Each row is a point. The window is the flat piece filled in between its corners: a triangle in 3 columns, a solid with four corners in 4, and so on. A path goes straight from each point to the next, and from the last back to the first. After which points does the path pass through the window?

Window:
[[ 0.07 -0.78  0.40]
 [ 0.29  0.12 -0.22]
 [ 0.00  0.03 -0.05]]
Path:
(1): [ 0.09 -0.08 -0.19]
(2): [0.30 0.16 0.20]
(3): [ 0.42 -0.64  0.68]
(4): [-0.14 -0.70  0.10]
(5): [-0.19 -0.78  0.16]
(6): [ 0.19 -0.55  0.54]
(7): [0.30 0.32 0.18]
(8): [-0.23 -0.34 -0.18]
(9): [ 0.04 -0.91  0.13]
(10): [ 0.14 -0.42  0.69]
(11): [0.29 0.17 0.29]
(12): [ 0.35 -0.35 -0.48]
Through the window after points: 1, 3, 7, 9

Window (4 x 4):
[[ 0.53  0.08 -0.39  0.18]
 [-0.11  0.16  0.27 -0.02]
 [ 0.17 -0.14  0.75 -0.28]
 [ 0.19  0.78 -0.06  0.62]]
Path:
(1): [ 0.21  0.26  0.48 -0.39]
(2): [ 0.61  0.34 -0.13 -0.08]
(3): [ 0.47 -0.25 -0.25  0.54]
(4): [ 0.50 -0.13  0.23  0.42]
(5): [ 0.09  0.57  0.25 -0.37]
(6): [ 0.13  0.90 -0.26  0.21]
(7): [ 0.05  0.59 -0.14  0.69]
(8): [ 0.02 -0.29  0.56 -0.03]
(9): [ 0.29  0.00  0.42 -0.60]
(10): [ 0.40  0.34 -0.53 -0.30]
(11): [ 0.54 -0.11 -0.04  0.73]
(12): [-0.10 -0.19  0.32  0.39]
(13): [ 0.04  0.58  0.09 -0.43]
(14): [ 0.83  0.26 -0.44 -0.20]
(15): [ 0.32  0.08 -0.22  0.31]
(16): [ 0.26 -0.35  0.42  0.13]
Through the window after points: 10, 12, 14, 16

Window, 6 rows:
[[ 0.42 -0.07  0.11 -0.74  0.10  0.12]
 [-0.69 -0.62 -0.23 -0.10  0.19 -0.55]
 [ 0.52  0.00  0.28  0.15 -0.24  0.26]
 [-0.14  0.23  0.86  0.50  0.57 -0.22]
 [ 0.22  0.57  0.36  0.15 -0.39  0.05]
 [-0.67 -0.06 -0.05 -0.70 -0.53  0.58]]
Path:
(1): [-0.05 -0.49  0.57 -0.38 -0.36 -0.52]
(2): [-0.84  0.24 -0.38 -0.22  0.24  0.53]
(3): [ 0.35  0.10 -0.26 -0.25  0.08  0.19]
(4): [ 0.18 -0.08  0.48 -0.44 -0.36  0.04]
(5): [-0.09 -0.22  0.72 -0.39 -0.05  0.16]
(6): [-0.12  0.01 -0.09  0.10  0.43 -0.22]
(7): [-0.31  0.17 -0.17 -0.39 -0.06  0.72]
(8): [-0.76 -0.27  0.27 -0.73 -0.81  0.13]
(9): [-0.24  0.14  1.13  0.12 -0.21 -0.53]
(10): [0.15 0.31 0.03 0.16 0.11 0.33]
(11): [ 0.05  0.05 -0.10 -0.49  0.03  0.20]
(12): [ 0.16 -0.33  0.54 -0.82 -0.25  0.10]
(13): [-0.41 -0.56  0.11 -0.55 -0.32 -0.45]
(14): [-0.29 -0.28 -0.46 -0.24  0.15 -0.04]
(15): [-0.18  0.04 -0.43 -0.17 -0.10  0.28]
(16): [-0.45 -0.33  0.35 -0.47 -0.27  0.05]
Through the window after points: 7, 9, 11, 15

Window (9 x 9):
[[ 0.13  0.16  0.71  0.73 -0.75  0.47  0.35 -0.20  0.25]
 [-0.61  0.37 -0.23  0.16  0.08 -0.44 -0.24 -0.30 -0.09]
 [-0.16  0.79 -0.19 -0.68 -0.15 -0.03 -0.31 -0.18 -0.26]
 [-0.09 -0.40  0.25 -0.52 -1.00 -0.28 -0.09  0.48 -0.10]
 [ 0.22 -0.69  0.36 -0.21  0.28 -0.13  0.20 -0.07 -0.69]
 [ 0.09 -0.56  1.00  0.18  0.30 -0.19  0.51  0.80  0.32]
 [ 0.68 -0.43  0.42  0.05  0.50 -0.57  0.63 -0.06 -0.07]
 [-0.65  0.30 -0.58 -0.10 -0.29  0.17  0.07  0.13  0.29]
 [ 0.74 -0.34  0.50  0.61  0.02  0.23 -0.18 -0.30  0.13]]
Path:
(1): [ 0.06  0.36 -0.60  0.18 -0.32  0.19  0.10 -0.01 -0.85]
(2): [ 0.00 -0.08  0.25 -0.28  0.06 -0.33 -0.01 -0.29  0.20]
(3): [-0.09 -0.34  0.63 -0.40  0.13 -0.54  0.50 -0.88  0.12]
(4): [ 0.36 -0.15  0.24  0.07 -0.01 -0.01 -0.08  0.21 -0.33]
(5): [ 0.54  0.08  0.40  0.57  0.24 -0.55 -0.48  0.36 -0.88]
(6): [ 0.09 -0.25  0.21  0.05  0.14  0.24  0.58 -0.35  0.51]
(7): [ 0.04 -0.16  0.41 -0.26 -0.23  0.01  0.10 -0.30  0.18]
(8): [ 0.09  0.04  0.12 -0.02 -0.11 -0.27 -0.02  0.29 -0.19]
Through the window after points: 7

Window, 11 rows:
[[ 0.33  1.13  0.23  0.41  0.26 -0.27  0.35  0.82 -0.38  0.34 -0.88]
 [ 0.31 -0.23  0.43  0.39  0.35  0.52 -0.83  0.05 -0.12  0.60  0.26]
 [-0.63  0.50 -0.37 -0.09 -0.28  0.02 -0.21  0.19 -0.12 -0.33  0.22]
 [-0.99  0.01 -0.48  0.34  0.25 -0.15  0.16  0.48  0.08  0.04 -0.66]
 [ 0.44 -0.25 -0.19 -0.29 -0.09 -0.02  0.09  0.23  0.65  0.17  0.61]
 [ 0.31 -0.49  0.31 -0.14  0.61  0.15 -0.12 -0.22 -0.06 -0.04  0.69]
 [-1.12  0.16  0.11 -0.41 -0.46 -0.10  0.17  0.21 -0.08  0.07 -0.31]
 [-0.41  0.31 -0.10 -0.24  0.11  0.83 -0.01 -0.63  0.08  0.34  0.22]
 [-1.35  0.39 -0.27  0.22 -0.63 -0.11  0.74  0.25 -0.15  0.07  0.23]
 [-0.70 -0.92 -0.64 -0.05 -0.48  0.15  0.30  0.22 -0.64 -0.08 -0.12]
 [ 0.13 -0.67  0.24  0.15 -0.16  0.57 -0.19 -0.55  0.36 -0.32  0.42]]
Path:
(1): [-0.21  0.52  0.22 -0.24 -0.48  0.79  0.24  0.85  0.05 -0.41 -0.20]
(2): [-0.19 -0.42 -0.39 -0.05  0.23 -0.67 -0.14 -0.44  0.23  0.46  0.58]
(3): [-0.14  0.41  0.09  0.08  0.02 -0.39 -0.13 -0.15 -0.35  0.41  0.17]
(4): [-0.46  0.18  0.08 -0.20 -0.01  0.42  0.14  0.16  0.40 -0.01  0.07]
(5): [-0.26 -0.01  0.23 -0.06  0.17  0.28  0.07  0.43  0.09  0.13 -0.02]
(6): [-0.53  0.18 -0.38  0.17 -0.58 -0.54  0.30 -0.42 -0.32  0.15 -0.34]
(7): [-0.08  0.05 -0.11  0.32 -0.33 -0.88 -0.19 -0.15 -0.42 -0.16 -0.13]
(8): [-0.26  0.00  0.11 -0.50  0.20  1.36  0.30  0.36  0.34  0.38  0.49]
(9): [-0.60  0.03  0.15  0.11  0.00  0.67  0.02  0.13 -0.21 -0.17  0.07]
(10): [-0.26  0.01 -0.31 -0.10  0.02 -0.48 -0.15 -0.34  0.03  0.33 -0.05]
(11): [-0.25 -0.20 -0.02 -0.09 -0.18  0.10 -0.10 -0.43  0.10  0.16  0.13]
(12): [-0.13 -0.21  0.03  0.28  0.06  0.70 -0.01  0.27 -0.07 -0.26  0.22]
(13): [-0.44  0.14 -0.36 -0.21  0.30  1.13  0.09  0.08 -0.11 -0.16  0.30]
(14): [-0.41 -0.10 -0.05 -0.07 -0.34 -0.12  0.06 -0.34  0.02  0.38  0.01]
(15): [-0.28  0.18 -0.41  0.31 -0.30 -0.44  0.23 -0.44 -0.68 -0.26 -0.12]
(16): [-0.63 -0.49  0.16 -0.48 -0.05  0.82  0.04  0.57  0.85  0.07  0.38]
Through the window after points: 1, 11, 13
